Every row gives one point. To make a cloud, some directions were put in groups of two or more. Within a group, all points are equally far from the middle, so they leave a hole (a ring in 2 directions, a hollow ball in 3). The other directions are filled evenly. Then the cloud was stretched, turned, moved and blurred a little. How many holes are there, and how many directions does each take, smallest first?
In the rows, 128 means zero.

Cloud (20 x 3):
[[154 152 120]
 [124  82  90]
 [159 105 129]
 [ 80 115 110]
 [150 101 152]
 [100 151 168]
 [105 155  52]
 [121  76 139]
 [140 100 163]
 [153 114 150]
 [162 118 107]
 [ 85 120  84]
 [102  84 121]
 [149  82 110]
 [131  82  91]
 [ 80 134 148]
 [120 165  55]
 [127  81 153]
 [109  92 159]
 [ 79 166  81]]
Holes: 1 (3)

Cloud (30 x 4):
[[ 91  58 142 119]
 [106  97 104 135]
 [145 107 120  54]
 [ 89 160 157  84]
 [128 196 100 115]
 [153  88 150 129]
 [173 119  67  87]
 [139 132  83 106]
 [110 163 162 107]
 [ 97 117 117 160]
 [136 201 136 106]
 [137  86  94 102]
 [126 162 140 155]
 [109  90 102 127]
 [ 97 128 190 120]
 [106 106 125 138]
 [154 166 121 144]
 [116 125 127  58]
 [152 110 152  97]
 [123 121 107 106]
 [106  77 114  66]
 [120 108 189  72]
 [140  93 106 169]
 [149  63  88 132]
 [ 64 100 140 159]
 [101 142 110 117]
 [ 96  96 163 112]
 [125 148 170  51]
 [121 110 140 108]
 [112  84 105  63]]
Holes: 0

Cloud:
[[104 129 208  83 150 124  98 128]
 [151 158 107 149 129 130 175  83]
 [134  54 159 156 165 182 144 139]
 [ 55 122 119 111 125 106 165 134]
 [176 169 144 148 129 112 117 105]
 [162 110 106  97 126 123 102 166]
 [166 130  96  89 147 133 137 169]
 [114 103  90 134 114 158 100 115]
 [119  90 109 113 166 187 172 143]
 [171 125 196 102 151 146 113  85]
 [142  92  99 144  97 169 149 112]
 [ 86 105 124 154 178 161  92 128]
 [130  82 160 121 166  98 185  92]
 [127  91 158 139 189 139 105 183]
 [ 90  53 130 174 119 114 118 110]
 [115  71  80 171 127  98 169 133]
 [110 152 119 140 123  80 173  94]
 [ 85 125 137 103 152 122 151  73]
 [152 127 187 132 119 103 173 168]
 [129 104 150 159 132  65 184 119]
 [ 88 138 121 118  96  78 177 153]
 [ 73 127 150 178 148  65 101 147]
 [168 145 112 140 126 145 134  70]
 [125  92 143 116 196 108  82 111]
 [ 97  84  99 137 195 163 146 111]
 [111  49 103 148 123 144 159 147]
 [154  43 118 133 184 144 159 108]
 [ 98 142 128 130  80 155 163 112]
 [157 167  97  74 137 151 152 133]
 [118 171 136  94 116 121 180 173]
 [113 105 125 196 114 137 117 165]
 [178 125 122 117 133 126 152 187]
 [135 159 127  84  78 140 121  87]
 [ 73  93 154 138 103  89 100 172]
 [194  93 124 148 139 140 123  96]
 [125 132 106 145 109 146 178 189]
 [ 97 133 155 174 161  51 126 140]
 [194 129 161 120 171 141 121 122]
 [126 184 160 152  98  97 111 139]
 [116 112 100  98 130 191 135 125]
 [128  58 174 102 105 118 150  92]
 [158 103 154  99  84 114 156  82]
 [121  80 120 189 181 168 158 104]
 [ 89 143 198 115 160 104  93 124]
 [118  87 161 132  96 107 130  68]
 [118 115 117 149 119 112 100 199]
 [125  93 172 170 148  50 148 153]
 [ 60  76 136 140 192 131 138 121]
 [129 120 186 132  89 150 139 165]
 [ 62 125 146 107  97 122 160 140]
 [ 75  76 135 132 134  99 156 191]
 [142  87 152 154 170 188 162  95]
 [118 147 149  94 103 178 101 138]
 [ 83  82 127 173 175 137  95 104]
 [125 128 193 146  87  86 133 160]
 [145 142  94 134 139 161 113  80]
 [120 131 175 136 139 158 123  64]
 [190 135 159 110 135 124 162 163]
 [135 118 157 166  89 160 114 124]
 [133  92 131 170 144  88  74 117]
 [146 161  98 120 165 131  95 133]
 [ 84 104 125 205 181  77 136 154]
 [163 140  77 171 127 118 165 125]
 [131  99 183 124  91  76  90 117]
 [150 106 189 162 126 162 118  96]
 [178 135  95 128  93 133 166 117]
 [126 134 145 129 152 135 175  65]
 [133  79 170 154 192  74 114 163]
 [142 118  78  97 168 129 156 164]
 [104  69 190  80 117 120 105 131]
 [116 135 130 155  99 106 187  99]
 [115  98 169 160 128 123 181  84]
 [112 180 135 108 147 133 177 163]
 [134 116 190 168  99 146 124 113]
 [108 176 166  95 133  91  88 117]
 [120 110 132 151 201  62 140 139]
 [109  69 143 143 169 108 114  66]
 [117 105 182 135  87 149 162 145]
 [ 93 142 142 171 110  93 178 118]
 [118 139 171 122 153 166 146 179]
 [ 61 102 164 131 164 116  93 106]
 [181 112 111 173 142  99 117 138]]
Holes: 3 (2, 3, 3)
